Each row is a point. The window is the flat piece filled in between its corners: a triangle in 3 columns, a solid with four corners in 4, and so on. A path goes straight from each point to the next, and from the last back to the first. List the points from which the path goes on through the window.

Window (3 x 3):
[[ 0.9 -3.4  0.6]
 [-5.3 -3.1  1.0]
 [ 0.0  5.0  1.4]]
Path:
(1): [-1.7  0.0  4.1]
(2): [-2.8  1.3  2.5]
(3): [-2.6  2.2 -1.9]
(4): [-3.7  2.2 -2.7]
(5): [-3.9  3.0  3.8]
(6): [2.4 6.6 3.7]
(7): [ 2.4  7.6 -1.2]
(8): [ 0.4 -0.6 -2.3]
(9): [ 0.5 -0.9  3.9]
(10): [ 0.1 -1.2  5.2]
(11): [-1.6 -1.1 -0.9]
(12): [-2.3  0.5 -3.4]
Through the window after points: 8, 10, 12

Window, 4 rows:
[[ 1.3  6.6  7.7  1.1]
 [-3.9  4.1  2.3  2.3]
 [ 4.0  0.9 -4.7 -0.5]
 [-0.8 -3.4 -3.1 -0.2]]
Path:
(1): [-3.1  4.3  3.9 -4.7]
(2): [-2.9  3.8  0.3 -1.7]
(3): [1.4 1.8 0.1 6.2]
(4): [2.4 2.7 1.8 2.0]
(5): [ 1.1  4.3  0.5 -2.1]
(6): [-1.3 -2.4 -2.2 -3.1]
(7): [ 0.0 -2.8 -3.0  3.1]
(8): [ 1.8 -2.0 -1.3  4.9]
(9): [-2.6  0.0 -2.3 -3.8]
(10): [-3.0  1.3 -0.7 -0.4]
(11): [-0.8  0.4 -1.5  3.9]
(12): [1.8 3.0 3.7 2.4]
Through the window after points: 2, 4, 6, 8, 12

Window:
[[ 3.6  4.7  0.0  3.0  4.6 -6.4 -2.0  4.9]
 [-0.8 -2.2 -6.1  0.2  0.8  1.8 -5.7  0.0]
 [ 1.2  2.3  2.6 -2.6 -3.1  3.2  2.1  0.5]
 [ 2.1  4.6 -3.3 -0.9 -5.9 -1.2  3.3  0.3]
 [ 2.3  5.3 -0.7  3.7  4.4  2.0 -0.7  1.0]
 [-5.4  5.5 -3.1 -3.4 -7.1  1.1  0.6  0.2]
 [ 3.1  2.4  2.6  8.4  3.5 -1.0 -3.4  2.0]
 [-4.6 -3.3 -6.2 -0.7  0.4 -0.4 -0.3 -2.5]]
Path:
(1): [ 0.3 -0.4 -2.3  1.5  0.4  2.5 -0.9  2.7]
(2): [ 0.1  0.4 -3.8  3.4  2.0  1.4 -1.4  2.8]
(3): [ 1.2  3.8 -1.4 -0.6  2.0 -0.9 -3.1 -2.0]
(4): [ 2.0  3.2  1.6  4.0  2.9 -0.6 -2.7 -2.0]
(5): [ 1.7  2.0 -1.4  7.0  1.3  0.7 -0.7  7.5]
(6): [-1.2 -1.2 -2.1  2.0 -2.4  1.0 -1.1  7.2]
(7): [ 1.1  2.6 -0.5 -0.2  2.2 -0.6 -1.5 -1.6]
(8): [-0.3  1.7 -1.1  1.0  0.3 -1.7 -2.2 -1.7]
Through the window after points: 2, 4, 8
